Each row of a before or after table is a point. One or more steps were done to the points. Then noise was added and the rows were shuffled. The steps act on columns, c1 being the first. What was done? A step turns or swaps two columns, mirrors them in a line or flattens them onto one, adds a multiple of one to another, or multiplies or shifts one. Angles are multiples of 10 degrees, from the lower column toward the higher: turns from -170 to 170, lines from 10 to 170 but not 90. Use the fewest steps. Two steps may share a column if one is a turn and the other turns, adds or multiplies; they go together, in the order done. Otherwise the lowest column goes first.

Before (12 x 2):
[[ 14  50]
 [  1   7]
 [ -6   8]
 [ -9  -2]
 [ 16  21]
 [ -8  -2]
 [ 19 -14]
 [ 40  10]
 [ 22  60]
 [ 44   6]
 [ 21 -15]
 [ 16  -4]]
After (12 x 2):
[[ 10  41]
 [-12  21]
 [ -6  19]
 [ 22  17]
 [ 59  21]
 [  5   1]
 [  5  45]
 [  9  -6]
 [ -2 -10]
 [ -1 -10]
 [ 50  15]
 [-17  20]]
Steps: swap c1 and c2

Before (14 x 3):
[[  1 -35  13]
 [ 12 -29  11]
 [ -8 -19   3]
 [ 28 -13  13]
 [ 17 -25  17]
 [ 25 -10   1]
 [-23 -33  -1]
 [ 13 -27  33]
 [  6 -37  19]
 [-21   8  16]
 [ -4  10   1]
 [  0  20  -9]
 [ 17  -7  -2]
 [-19  -1  -1]]
After (14 x 3):
[[ 12  -6   4]
 [  0  18 -30]
 [-12   0  -1]
 [  4 -37  56]
 [-15 -32  33]
 [-16   9   7]
 [  1 -36  49]
 [ 13 -25  42]
 [ -2  10  -7]
 [ -5 -18  22]
 [  8 -27  42]
 [ 11 -26  60]
 [ 17  -9  10]
 [ 21 -13  26]]
Steps: multiply c1 by 0.7; add -1 times c2 to c3

Before (9 x 6):
[[ 43 -45 -56  36  16  16]
 [-26 -42 -10  25 -46   0]
 [ 20 -32  -3   5   5   0]
 [-33 -36 -29 -19  18 -31]
 [ 12   9  -7 -12 -56 -31]
 [ 14  13  28   9 -57   7]
 [  8  35  -5 -10  -9  -1]
 [ -9  -4  26  37 -14   6]
 [ 46 -12 -55 -30 -16  20]]
After (9 x 6):
[[ 13  19  -7 -12  54 -32]
 [ 13  18  29  10  56   7]
 [-26  58 -11  27  19   0]
 [ 43  33 -56  36 -37  16]
 [ -9  13  25  38   9   6]
 [ 20  25  -4   6 -21   0]
 [  8 -26  -5 -10  27  -1]
 [-32  22 -29 -20 -33 -32]
 [ 47  19 -54 -31   9  18]]
Steps: turn c2 and c5 by 150 degrees

Before (8 x 8):
[[ -3  23 -32  -1  -4 -19   6  -1]
 [-47  35  20  -7 -11  17 -31  24]
 [ -6   0  38  42 -10 -17 -56 -16]
 [-37   6  20  24 -47 -12  -7 -11]
 [ 28 -36 -21 -37  25  33 -20 -36]
 [ 36  16 -32 -16  -9  59   7 -23]
 [ 36 -30 -60  -7  -7  31  -8  -1]
 [-26  42 -19  -9 -48  -6 -31  -7]]
After (8 x 8):
[[  2  36  47  -6  -9  15 -29   4]
 [  6   7  40  22 -47 -14  -7 -14]
 [ 35  -2  19  40  -8 -16 -60 -55]
 [-16  15 -46 -16 -10  58   9 -16]
 [-14 -35 -34 -36  25  34 -14 -50]
 [-44 -34 -56  -6  -5  32  -9  -6]
 [-26  44  19  -8 -48  -5 -36 -29]
 [-33  24  -7  -2  -8 -20   9   7]]
Steps: turn c1 and c3 by -70 degrees; add 0.7 times c7 to c8
